Each row is a point. Before rounding, the points of a table are all equally far from one centre. They may lie mostly on one side of it. Write the centre, to within rounding.
(in the rows, 128 means zero)

Points:
[[178  81]
 [178 116]
 [171 138]
 [177  76]
 [179  92]
 [124 191]]
Centre: [72 97]

Points:
[[116 133  37  91]
 [103 160 149 117]
 [ 72  96  52 107]
 [ 66 147  85 101]
 [ 71  95  75  86]
 [ 96 158  55  99]
 [161 138  57  85]
 [107 136  35 100]
 [ 98 124  45  85]
 [126 106  76  58]
 [ 55 134  92 145]]
Centre: [125 113  97 130]

Points:
[[ 91  96 206  94 154  85]
 [122  87 139  58 145 166]
 [ 58  63 144  60 184 129]
 [ 14 113 164 130 192 131]
 [ 97 143 193 139 156  54]
 [ 76 105 192 106  83  79]
 [114 140 172  53 174 157]
 [107  83 191 130 155 102]
 [105 115 211 112 158 112]]
Centre: [ 74 138 117 101 140 106]

Points, 14 rows:
[[ 58 101  99 124 196 187 105  90 156]
 [ 66 143  81 127 110 193  98  61 126]
 [ 45 150 109  75 170 175 167  92 197]
 [127 167 164  99 160 128 105 134 175]
 [ 80 141  82 134 137 208 140  95 123]
 [ 35 201 116 136 161 143 138  48 184]
 [ 24 197 117 100 132 153 129  54 179]
 [ 93  93 118 134 124 173 154  19 176]
 [ 52 102 121 151 133 190  93 107 158]
 [ 22 145 126 162 164 137 136  62 115]
 [ 17 133 118 125 145 185 142 112 136]
 [ 88 159 105 132  94 192 157 119 154]
 [ 36 149 121 154 142 189 175  74 152]
 [ 25 145 138  94 177 111 107  35 148]]
Centre: [ 85 139 122 116 143 136 130  80 158]

Points, 18 rows:
[[ 54 137  89  80 103 105 156 171  93 143 116 127]
 [ 25 135 229 119 112 125 133 167 115  78 111 182]
 [122  82 228  38 121 133 114 105 121 113 101 159]
 [ 96 108 209  58  59 121 128 147 167  71 169 151]
 [ 90 108 180  41  78 105 154 151 113  82 169 136]
 [138 114 192  53  71  95 146  99 133 112 137 113]
 [ 52  87 174 111 113 137 165 135 113 109 151  51]
 [ 30 102 180 109  67 175  64 102 146  47 148 159]
 [ 76  69 183  68  86 145  70 119  73  69 156 124]
 [103  92 149 101 114 168 133 209 143  49  95 130]
 [ 10  94 161  68 148 166 116 170  98  99 184 167]
 [103 130 140 122  30 133  92 115  70 100 181 133]
 [ 64 118 204 100 119 167  92 138  50  82 172 172]
 [ 89  84 143  68  77 157  94 127  75  49 150 127]
 [114  79 191  72  86 168  60 146 109  53 150 189]
 [ 85 125 187 126 108 149 112 145  77  38  80 184]
 [110 123 211  77  69  92 125 113  70 109 162 144]
 [ 32  68 219  43 112 128 108 109 115 129 110 174]]
Centre: [ 92  86 143 140 130 120 112 119 144 121 143 167]

Points:
[[106  65  66 110  85 119 101  89 122 161  77  73 149 166  58 168 140 189]
 [182 111  52 126  53  59 141  40 160 120 139  93 147 142  74 114 117 179]
 [134 107  71 147 139  76 138   7 147 136  91  91 183 108 121 152 151 162]
 [167 156  78 127  47  91 164  86 163 118 115 143 150 129  80 114 179 155]
 [140 133 115  95  81 142 124  47 134 185 124  54 130 131  89 154 153 174]
 [178  44  95  66 116  90 115  47 123 154  80 102 171 158  76 168 126 185]
 [162 148 106 106  79 133 159  77 199 140  65 136 116 120  69 117 110 143]
 [130 120 129 117  46  63 161  75 102 126 137 117 142 162  62 189 110 157]
 [165 115  81 114 125  65 108  85  91 146  57  92 166  94 104  63 144 174]
 [150 124  60  47  96 101 117  41 151 124 135 103 172 153  87 182 131 159]
 [178 105 161  73 103  49 126  95 138 115 148 134 146 139  59 165 140 197]
 [141  96 136 119  84  84 177  94 140 132 172  86 178 102  81 184 128 120]
 [168  93 124 101  80 126 194  79 157 129 145  69 194  92  93 108 132 170]
 [110 133  72  95 130 106 110  60 122 161 130 110 148 122  71 202 110 198]
 [220  69  93  73 108  63 104  85 145 115 128 134 163 157 130 141  96 146]
 [200  96 142  83 139  91 133  40 137 143  93 107 144 174  80 133 184 168]
 [177  91  70  27  76  62 124 119 165 146  91 107 199 166  89 104 121 190]
 [164  95  73 171 102 107 190  66 166 101  86 125 168 117  69 103  96 144]
 [171 133  86 103  76  81 126 125 166 134  89 145 187 121  65 214 140 185]
 [160  56  54 112 134  62 125  74 142 129  92  35 135 108  95 138 130 144]
 [175  75  89 104  94  36 134  84  92 133 108 136 195 106 108 165 120 119]]
Centre: [145 117 108 117 114  82 136 103 148 148 103 100 168 150  97 130 118 162]

Points, 31 rows:
[[ 84  99 110 137 217 165 163  87 142 102 103 149 109 101 103 130 123 183
  120  86 142 138 155 114]
 [114 120  88 166 221 155 136  99 154 121 104 151 101 124  72 129 114 168
  118 114 134 151 104 119]
 [104 146 152 118 202 147 156 123 155  98 113 166 106 118 124 112 124 193
  155 123 148 123  93 127]
 [ 74 129 119 160 218 137 146 112 129 106 137 141 130 116 148 124 131 193
   86 116 143 150 105 119]
 [ 99 106 106 166 240 157 165 109 157  91  89 128  96  86 130 132 125 172
  125 119 138 159 110 150]
 [ 95 112 119 165 205 151 144  91 119  89  99 135 130 116 127 138 116 192
  102  91 130 169 117 143]
 [ 89  99 116 127 226 174 132 111 128  90 119 164 145 119 120 134 120 177
  115 116 143 146 110 140]
 [ 80 114 152 133 242 150 162 103 135 113  93 139 101  87 129 125 121 186
  125 106 136 157  94 109]
 [ 90 108 141 153 234 144 126  97 143 115 117 166 116 109 116 139 118 192
  119 120 155 139  97 119]
 [140 126 140 135 185 162 160 101 163  94 138 151 126 110 103 131 128 167
  113 135 141 175 112 131]
 [106 109 125 150 229 151 137  75 132 100 105 176  79 107 124 121 130 180
  132 129 132 139 100 136]
 [117 117 115 128 249 136 157 118 140  93  98 164 116  99 110 128 133 165
  109  91 128 160 107 124]
 [ 86 145 149 147 210 150 152  78 158 116 123 160 134 109 115 128 134 182
  106 115 102 136 131 156]
 [119  98 111 115 214 125 160 111 153  92 101 183  84  86  98 126 134 166
  123 116 155 145 116 155]
 [ 83 133 120 131 246 140 142 114 142 116  89 181 105 139  99 113 133 174
  121 133 119 145 119  97]
 [ 60 118 118 156 239 130 131 115 168  95 115 164 113 101 127 107 119 156
  109 125 149 161 121 136]
 [125 134 123 133 240 139 171 112 132  82  92 149 131  77 110 126 135 175
  137 121 139 134 117 121]
 [ 81 112 124 138 233 163 139  96 149  95  84 173 121  93 107 144 145 156
  134 133 151 103 120 141]
 [ 97 116 115 130 230 141 135 122 142 115 136 156 103  92  96 116 109 187
  112 130 146 181 124 126]
 [ 74 138 132 139 218 158 122 111 146  97 129 139  92 100 121 115 111 167
   96 140 130 179 120 148]
 [ 83 120 136 122 208 136 163  91 146  96 116 177 100 107  96  93 133 184
  128 103 145 145 107 110]
 [ 77  94 106 145 222 147 134  88 138 108 102 178 121  97  78 126 148 170
  119 125 139 154 107 118]
 [ 97 137 153 149 233 126 140 102 143  96 124 154 128 102 101 120 151 166
  126  95 159 164 128 154]
 [101 100  96 144 229 126 152 100 138 128 124 153  89 120  75 112 129 166
   72 139 139 147 111 117]
 [ 80 105 122 145 226 119 159 102 138  88 103 149 143 108 125 102 119 189
  114 105 137 140  90 111]
 [106 127 143 165 226 176 150 120 158 123 121 124 122 113 125 129 137 180
  120  98 146 169 117 148]
 [101 126 118 150 232 141 142 108 149  89 111 157 110 103 127 129 143 195
  105 112 135 163 115 139]
 [103 117 118 141 232 137 156 125 159 115 121 144 163  98 131 107 124 176
  111 110 133 162 113 159]
 [ 92 100  92 123 196 160 142 101 150  88  98 147 126 103  89 127 119 174
   94 108 104 157 116 125]
 [111 106 125 104 234 143 137 101 167 114  97 170 119  95 127 100 112 153
  113 135 120 155 125 120]
 [ 83 132 111 137 203 175 131 112 140  73 111 152 119 133 131 146 129 169
  116 102 158 130 125 139]]
Centre: [ 92 110 128 140 185 124 158 123 124 127 108 130 109 119 117 128 131 135
 133 132 127 136 127 134]
